Each row is a point. Examples show where two turns around zero, p and q, send a point. Write where each new point lands after one turn and then the other. Backwards means that the second turn is done in reverse. Each puzzle has new turns, and all numbers are rounded.
In the rows, 128 means zero.

Turn p:
[137 161 112] -> [143 121 162]
[148  94 123] -> [147 145  98]
[100 159 134] -> [101 113 157]
[167 105 105] -> [171 149 112]
[114 120 105] -> [122 154 136]
[102 128 189] -> [ 84  86 103]
Turn q:
[115 123  59] -> [192 119 156]
[128 112 147] -> [109 113 123]
[154 137 169] -> [ 82 146 124]
[115 140 138] -> [128 134 109]
Where do these land?
p, then q: [116 107 118] -> [145 145 119]
p, then q backwards: [171 135 169] -> [ 78  97 117]
q, then p: [112 163 126] -> [152 128 158]
q, then p: [111 118  70] -> [173 106  93]
p, then q: [131 117 158] -> [149 108 142]

Turn p:
[133 120 115 152 108 114] -> [140 153 120 129 120 151]
[ 89 112 145 120 123 151] -> [133 113 130 173 142 114]
[113 150 127 119 112 159] -> [117 102 148 146 141 147]
[148 117 113 127 128 161] -> [136  96 117 127 107 143]
[134 118 202 130 108  62] -> [103 204 156 142 101  81]
[138 164  98 137 209 132] -> [159  94 132  55 163 109]
[141 115  95 109 108 117] -> [107 132  92 123 122 150]
Turn q:
[144 184  93 118 100 115] -> [165 152  94 153 155 163]
[136 157 126  87 135  98] -> [165 148  92 137 118 111]
[175 153  92  97 104  90] -> [173 130  67 132 119 164]
[ 95 114 146 130 118 141] -> [102 137 153 145 117 118]
[109  88 126 131 150 168] -> [ 87  91 146 133 133 102]
[120 113 106 183 143 101] -> [157  98 176 112 132 149]
[123 115 169 149 155 161] -> [ 91 133 154  97 141  98]
[122 101 165 129 118 151] -> [ 83 137 140 117 111 119]
Where do these land?
q, then p: [151 130 161 124  93 148] -> [115 105 139 141 172 147]
q, then p backwards: [161 147 124 151 194 134] -> [116 152 107 131 200 121]
q, then p: [ 87 125 131 159 109 131] -> [143 131 173 148 119 110]
q, then p: [101 126 130 139  71 120] -> [148 114 176 154 125 152]
q, then p: [133 137  88 100 138 141] -> [164 133  96 109 125 136]
q, then p backwards: [145  74 117 151  94 119] -> [173 148 112 120  98 166]
q, then p: [110 118 147 119 143 136] -> [120 158 132 133 139 121]
q, then p: [136 168 125  82 183  95] -> [108 161  99  58 110 144]

Turn p:
[150 161 175 137 103 108 153 125 175 106 100] -> [135 132 127 166 167 143  72 162 137 100 152]
[ 88 109 132 103 165 143 157 111 119 109 108] -> [ 99  94 157 155 129 111 146 140  97 153 115]
[105 114 132 120  90 102 143 171  94 106 156] -> [ 65 127  93 120 126 151 124 101 132 107 106]
[ 88 123  94 106 134 169 144 105 160 145 115] -> [155  74 140 134 104  94 122 121  88 136 124]
[146 162 102 149 134 157 171 154  94 157 107] -> [124 110 171  76 104 164 128 143 114 105 153]
[110  80 157 114 142 164  92  94 163 145  94] -> [169  96 102 177 126  99 164 151 123 166 147]
[114 117 152  92 143 137 109 169 106  79 122] -> [ 80 147 101 142 148 122 166 147  90 119 119]
[126 160 108 179 163 116  85 135 119 158 113] -> [160 160 151 102  87 120 146 166 163 114 110]
[128 161 133 111 110 105  91 132  92 159 133] -> [132 178 115 133  81 157 128 117 125 124 127]
[170 106  90 146  89  96 155  91 141  94 165] -> [115 131 135 105 168 100  80  66 170 137 145]
[151 118 111 136 147 107 104 151 133 171 146] -> [156 148 108  85 118 141 131 136 144 153 107]
[161 124 151 143 117 132 132  98 139 108 179] -> [147 140 135 140 181 136 129  85 152 123 130]
Turn q:
[152 126 135  86 139 163  89 162 156 109 193] -> [114  57 126 155 181  88 111 134 100 124 144]
[144 170 151 127  99 136  86 153 145  98 119] -> [151 125 109 118 185 125  98  97 105 138 108]
[114  78 110 118 145 112 144 116  94 168  84] -> [129 146 129 109  65 141 143 174 141 162 144]
[148 114  92 131 141 146 145 138 165 133 153] -> [ 93 114 119 156 132 124 115 126 145 114 170]
[135 141 191 164 116 113 126 140 127 108 133] -> [175 136 142 126 154 154 142 104  94 103 122]
[100  90 101 104 130 128 156  98 160 179 118] -> [102 114 156 143  72 148 102 153 171 143 139]
[158 125 103  98 148 155 146 154 143 171 141] -> [105  94 121 154 122 114 133 119 149 165 175]
[121 119 136 170  81  95 122 100  77 101  96] -> [168 180  97 103 123 158 147 152 131 104  81]
[116 106  94 115 160  73 147 118 125 153 104] -> [115 135 142  77  80 128 132 148 162 129 157]
[ 56 117 104 165 117 112 146 124  91 137  95] -> [150 188 125 123  56 114 120 137 135 114 104]
[128 159 152 118 107 127 148 124 111  92 135] -> [130 117 114 120 136 136 149  95 113 112  88]
[151 134 133 111 164 170 111 130 154 101 132] -> [ 83 115 135 139 166 121 120 124  91 142 141]
[141 183 162 157 117 133  98 107 116 116 159] -> [152 143 149 139 191 116 151 105 128 114  93]
Where do these land?
q, then p: [111 188 124 153 137  98 106 110 111 104 143] -> [113 162 162 165 144 118  92 161 106 147 128]
q, then p backwards: [150 113 138 113 137 133 164 194 121 184 133] -> [134  88 128 116  96 172 117  81 121 171  96]
p, then q: [126 133 135 147 149 165 162 141 130 145 138] -> [116 107 120 140 116 152 146 143  87 140 139]
p, then q backwards: [147 164 142 145 153 151 118  95 114 154 115] -> [118 111 166 164 143 111 131 121 123 170 130]
q, then p: [110 110 197 120 116 114  79 143 106  96 100] -> [100 168 129 101 117 163 167 144  99 156 182]
q, then p backwards: [126 162  85 176  88 154 110  91  86  86 109] -> [124 136 152 119 138  72  63 163 138  88 174]
q, then p: [170 143 103 144 102  86  92 138 105 150 119] -> [164 145 132  85 156 118  94 140  91 152 112]
p, then q: [ 75 112 116 109 122 120 130 117 138 104  67] -> [192 145 115 117 100 117 108 150 138  89 135]
q, then p: [140 123 138  94 129 100 131 130 141  73 112] -> [ 99 123 120 135 113 104 158 113  83 154 135]
p, then q: [171 102 151 126 132 138 139 135 161 162 141] -> [ 97 113 129 150 143 115 144 147 135 159 173]
p, then q backwards: [101  99 112 128 137 103 190 126 147 148 154] -> [119 150 145  58 100 133 118 114 159 128 121]
q, then p backwards: [136  99 114  75 115 138 154 111 130 174 144] -> [ 90  84 144 156 128 118 150 116 116 159  92]
p, then q: [113  85  94 150 158 158  99 144 116  96 164] -> [ 96 112 136  79  71 164 139 112 146 120 132]
q, then p: [117 159 142 113 116 133 118 118 184 116 152] -> [138 136 127 170 136  98 166 150 147 152 127]
